Rows are points. The points of each table are mixes of a few directions, plus a little noise. Count the directions of each table, and those that both share. Where both have some left over, give the other angles between the two spaces (their principal angles), to ten degrees, smallest first.

First (5 x 2):
[[ 41   9]
 [ 47  10]
 [-15  -3]
 [-20  -4]
 [-54 -11]]
Second (7 x 2):
[[  2   1]
 [  8   6]
 [ 47  41]
 [-53 -48]
 [  8   7]
 [ 16  15]
 [-26 -23]]
Directions: first 1, second 1, shared 0; angles 30

First (6 x 4):
[[ 39  -6 -16  63]
 [ 30   2  61  -3]
 [-26   6  24 -14]
 [-41   7   6  -9]
 [-24  -6 -41 -30]
 [ 18  -9 -32 -12]]
Second (7 x 4):
[[-17   6  30 -14]
 [-27  10  47 -17]
 [ 25  -5 -51  82]
 [ -2   0   6 -17]
 [  3   0  -5   9]
 [ 23  -8 -41  18]
 [ -5  -2  15 -61]]
Directions: first 3, second 2, shared 2

First (10 x 8):
[[-24 -13 -18  -8  15 -20   8   2]
 [ 33  14  22  10 -23  21  -2  -1]
 [  0 -50 -17 -29 -15 -71  48   5]
 [ 20  22  21   3   2  44 -42 -11]
 [-32 -20 -19 -25  33 -14 -24  -8]
 [ 20  23   5  48 -49 -11  81  28]
 [-50  19 -20   8  47  25 -34  -3]
 [ 55 -25  32 -44 -17   6 -47 -24]
 [ 18   0  10  -1 -14   2   2  -1]
 [-40  32 -17  36  21  19  10  13]]
Second (7 x 8):
[[-51  57  15  16  38  70 -30   5]
 [  8 -61  -5  -2 -25 -10  -7  -4]
 [ 29 -21   1   5 -18 -23  18   1]
 [ 17  -1  11  39  28 -12  65  22]
 [-10 -12 -58  20 -23 -13 -60 -19]
 [ 19  19  25 -40 -22   1  -8  -7]
 [-11  21  14 -36  16 -15  23   5]]
Directions: first 3, second 5, shared 2; angles 40

First (9 x 11):
[[  -3  -12   30   15   10  -16  -12    0   12    5   19]
 [   7   30  -57  -37  -25   32   31   -4  -36   -6  -35]
 [  -2  -12   -1   11    9   -3  -11    8   16   -7   -1]
 [  -8  -36   57   43   28  -33  -35    8   41    4   35]
 [  -5  -26   25   27   20  -16  -24    9   32   -4   14]
 [   1    5    6   -3   -3   -1    5   -5   -8    4    4]
 [  16   84  -51  -81  -62   38   75  -39 -104   21  -29]
 [  -1   -9  -11    6    6    4   -7    9   14   -9   -7]
 [  -4  -25    4   21   17   -6  -21   14   32  -10    1]]
Second (11 x 11):
[[ 38 -11  24  13 -11  -3 -29  13  20 -19  24]
 [-13 -15 -60 -29  25  67 -11   1  -5  36  14]
 [-17  58 -59   7   7   6  47 -38 -29  10  -4]
 [ 18  23  19  57  15   1 -28 -10  38  23  71]
 [ 27  35 -26 -32 -59  36  10  18 -18   0 -36]
 [ 10 -15  23 -15  10  -6  -6 -10 -18   0  26]
 [-37  -2  60  41 -20 -44 -11  27  45  22 -36]
 [-31  -9  14 -12  32 -54  45 -34 -46 -27 -15]
 [  2 -40 -10 -41   3  17  -5  16 -17 -12 -24]
 [ 13 -37 -17   7  29   9 -28  12  24 -22  14]
 [ -6  15  34   4 -33 -32  12   8  -3  -5 -33]]
Directions: first 2, second 6, shared 2

First (9 x 14):
[[ 18 -54  41  24 -29  -8 -11 -55  74  -4   0 -68  -6  11]
 [ 15  58 -36 -14  10  18  14   2 -43   4   7  52  17   8]
 [-38 -67  33   8   2 -26 -17  31  26  -4 -11 -47 -27 -21]
 [ 33 -21  23  19 -29   2  -2 -68  57  -1   4 -41   9  20]
 [ 20  39 -20  -4   0  14  10 -15 -17   2   5  28  15  11]
 [  1  45 -29 -14  15  11   9  23 -46   3   3  48  10  -3]
 [-47 -20   1 -11  23 -18  -8  69 -31  -2  -9   7 -22 -28]
 [-38   4 -11 -16  25  -7  -2  66 -43   1  -4  26 -12 -24]
 [ 37  18  -2   9 -17  13   7 -53  23   2   5  -5  15  22]]
Second (11 x 14):
[[-48 -80  27 -24  34 -16 -46  46 -27   5 -21 -41 -45  28]
 [ 21   1  -3   2 -28   2   4 -24  13  -6   7  -7  10   2]
 [ 35  56 -19  17 -26  11  32 -35  20  -4  15  28  32 -19]
 [  8  36 -11  11   2   7  18  -6   4   2   5  24  14 -15]
 [  2 -36  10 -10 -16  -7 -16  -6   3  -6  -2 -28  -9  15]
 [-47 -39  15 -13  49 -10 -27  51 -29  11 -18 -11 -34  11]
 [ 12 -67  18 -17 -41 -11 -28 -23  11 -13  -1 -54 -13  30]
 [ 23  25  -9   8 -21   6  16 -24  13  -4   9  10  18  -8]
 [  7  20  -6   6  -1   4  10  -4   3   1   4  12   9  -8]
 [ 48 105 -35  30 -24  20  57 -43  26  -1  23  60  53 -38]
 [-60 -22  12 -10  72  -7 -21  68 -38  17 -20   6 -36   2]]
Directions: first 2, second 2, shared 0; angles 30, 40
